Each row is a point. A path goes straight from each point to the next, and from the last back to the first. The post is the endless flat space through its rows: a point in 2 columns, a line in 3, a plane in 4, and so on, so that a path can go around it. Count how often the path circles the post. Going back the other way cancels.

Post (1 x 2):
-0.17 0.21
Path, 23 rows:
-0.17 0.61

-0.78 0.44

-0.32 -0.32

-0.41 -0.13

-0.34 0.42

-0.09 0.40

0.37 -0.33

-0.50 -0.18

-0.42 0.42

0.02 0.59

0.37 0.18

-0.16 -0.43

-0.52 -0.21

-0.02 -0.26

0.25 0.32

-0.27 0.59

-0.92 0.12

-0.09 -0.21

0.05 0.24

-0.40 0.65

-0.77 -0.13

0.04 -0.30

0.27 0.19
Times around: 1

Post, 5 rows:
0.31 0.07 -0.01 0.11 -0.09 -0.07

-0.60 -0.61 0.20 -0.61 -0.19 0.32

0.49 0.58 -0.11 -0.02 0.32 -0.39

0.07 0.37 -0.19 0.01 -0.22 -0.38

-0.24 -0.39 -0.37 -0.51 -0.12 0.36
Path, 23 rows:
-0.43 -0.26 -0.26 -0.18 0.38 0.12

0.78 0.21 -0.13 0.22 0.12 0.20

0.28 -0.17 -0.03 -0.42 -0.66 0.46

-0.23 -0.44 0.17 -0.75 0.00 -0.33

0.11 -0.47 0.23 0.51 0.16 0.01

-0.14 0.38 -0.21 0.14 0.13 0.02

-0.26 0.54 -0.24 -0.11 -0.85 -0.38

0.13 -0.45 -0.03 -0.52 -0.42 -0.06

0.29 -0.19 -0.68 0.53 -0.80 -0.18

-0.37 0.26 -1.23 0.37 -0.30 -0.37

-0.37 0.25 0.02 0.03 -0.71 0.27

0.81 0.16 0.34 -0.28 -0.04 -0.04

0.12 0.30 0.25 -0.02 -0.12 -0.85

-0.13 -0.25 -0.87 0.03 0.37 0.21

-0.29 0.74 0.11 -0.29 0.75 -0.36

-0.19 0.08 0.26 -0.30 -0.43 0.50

0.35 0.11 -0.70 -0.34 -0.56 -0.03

0.32 -0.04 -0.17 -0.14 0.46 -0.34

-0.34 0.20 -0.04 0.38 -0.10 -0.36

0.58 0.00 -0.52 0.12 -0.11 0.66

0.19 0.79 -0.59 -0.31 -0.85 -0.42

-0.19 -0.37 0.57 -0.34 -0.50 -0.33

0.16 -0.34 -0.17 0.09 -0.22 0.08
Times around: 5
